Each row is a point. A path goes straight from each point to the next, and from the last back to the first. The post is the endless flat space through its rows: a point in 2 columns, a line in 3, a plane in 4, and so on, so that a path can go around it. How many times does the path go around the post? Going back the other way cancels.

Post (1 x 2):
[[ 9 13]]
Path, 16 rows:
[[  9  36]
 [ 60  24]
 [ 30  11]
 [  6  40]
 [-28  12]
 [-20 -26]
 [ 23  -4]
 [-26  -4]
 [-17  35]
 [ 25  31]
 [-48  15]
 [-20  19]
 [ 20  54]
 [ 28   9]
 [ 15   1]
 [-36  13]]
Times around: 1

Post (7 x 8):
[[ 12  23  11  24  16 -21   3  -6]
 [ 16 -15  27  22  -6  -7   4 -10]
 [ -1  -2 -11   1  -1  15  -5 -20]
 [ 12  32 -22 -40   1 -24  -6 -34]
 [ -6 -16  23  57  18  -8  23 -14]
 [ 10  -8  21 -15  22  12  -1  -3]
 [ 27  17 -10  -7   7 -30  21  22]]
Path:
[[  3  10  -3   3  12  13  32   0]
 [ 15  11  -6   8  -3  -2  -8 -29]
 [ 22 -28   5 -30  36  16   4  31]
 [  6  44 -19  -2  12 -24  -9  -4]
 [ -9   7 -13  -2  -1   0  17 -18]
 [-10  17 -16 -45 -26  -6  15 -60]
 [ 32   6  31  12  14 -15 -12 -30]
 [  1  12 -36  47  15 -10  -6 -22]
 [ -6  14  16 -14   2 -20  -9 -25]
 [ 27  13  15 -16   0 -17   9  10]
 [ -3  33 -30  -2  11  -3  16  -5]
 [ 33 -26  40  12   8  15   7  12]
 [ 25  -5  40  21  40 -42  27   1]
 [ -4 -20   0  23   2   8 -13   8]
 [ -8   1  32  19   0   6 -13 -20]
 [ 20  15 -19 -18   2 -21  30 -10]
 [ 30   3  20  20  52  -7  16   4]
 [ 22  20  -8  -5  -6 -31  -9 -26]
 [ 30  29 -12  57  22 -39   2  -6]
 [ 21  -6 -17 -57 -21 -41  -1 -22]
 [  1   5  22 -10  -8 -30  30  -3]]
Times around: 4

Post:
[[  7  -6 -11  24  20 -11  28   6 -11 -28 -18  12  -6  13]
 [-14  10  15  -1  24  17   6  -7   0  -3  30 -22  -3  11]
 [ -8  22  20 -20   2   0   7  16   1  33  28 -22 -18   1]
 [ -9  -4  -6  13  15  -3  27 -13  -9   2 -26  16   9   2]
 [  5  -4  12  28  31 -12  26 -15  20 -15  -5  28   4  -3]
 [-18 -22   6 -18 -56  -4   4  -5  -1   4  22  -6   6  15]
 [-34 -22 -16 -45 -19  28  -6  26  -9  42   2  15 -15   2]
 [ -2  -8   9  16  -2   3   0   4  11  -4  -5  -2  25  18]
 [  5  -9  10  24  44 -20  15 -16  20 -23 -28  -3 -17  12]
 [-11 -17 -17 -44  -5  -2   2  15  -6  28  17   8   5  27]
 [-12  -1  15 -30  10   0   7  10   5   8  16 -26   2 -15]
 [-14  -6  -3  -2 -51 -11 -22  -5 -21  -6   5  22  16   9]
 [ 19 -25  14   7 -21   1  -5 -10 -21  -7  -8  14   7  18]]
Path:
[[-26  -7   3  -9  -1  33  -4  51  12  32 -11 -16  -7  29]
 [  1  25  13  -7  12  -2   0 -12 -14  -1  -5  17  17  12]
 [ -3 -25   3   8 -31  50 -13 -20  -3   3   7  -5  14  21]
 [-33   5   2   1  19  11   0   7  20  20   3   1 -11 -21]
 [ -5 -13   9  -8  17 -31  10 -25  -6   3  49  12  50  10]
 [-21 -10  18   0 -20 -17  -4  17   7 -14  21   0  -3  32]
 [-11 -12  -2 -39   0  -4  18  22   8  -6 -12 -17 -46   8]
 [-14   3  -2 -26  -7  37 -36  18 -13  27  23   0  -1  12]
 [  5 -14  -2  13  18 -10  17 -18  -3 -14   2  31  18 -19]
 [ 18 -29  19   1   3  -1 -25  13  -3  32  11 -20  21  43]
 [ 19  16  -1  49   2   1  -2   0   3 -12  18  -1 -12  32]
 [ -4 -23   9   8 -20  35  19 -22  37  11  -5   6  20  43]
 [-13   8 -14  -8 -32 -20  30   0 -17   0   0   8  30  21]
 [-27  -7   6 -16 -45  -8 -29  28  -6 -18  28  -5  -8  12]
 [-12  -9  14   2  23  14 -30 -13   7  20  23 -18  24  18]
 [ -5 -35 -23 -19 -10   6  38 -16   0   5   5  28  28  -4]
 [  8 -42  -2 -23 -30   8 -17  -2   9 -25  18 -12  -3  45]
 [-22  -3  12 -26 -17  -6  -9 -21  -3  11   5 -18  -8  31]
 [-15  55  16  25 -17 -18  -3  15 -38   5  10  -3 -26 -13]
 [ 27 -20  17   0  -4 -13  -8 -18 -33   3  15  60  13 -32]
 [  5  -2  32  15 -25   9   8 -27   2  11  26  -6  -5   7]
 [ -2 -17 -13  15 -14  47  16  17  16   5 -25  13  15  28]
 [-26  -6   2 -39  -9  19  19  18 -11   3  15 -21  -6  -2]
 [ 10  25  18 -33  27 -21   2  35 -22  12  32 -20  -4 -13]
 [  6 -10  17  43  27 -14  10 -33   5 -51  22  -8 -14  -4]
 [ 13   8   2 -24  18  21 -21   7 -26  21  21 -25   5  25]
 [  6 -40   1  17  17  -7 -20 -39  28  -8 -18  19   3  19]
 [-21  22  -3 -14  30 -18  22  16  11  22  38   6 -20   6]]
Times around: 1
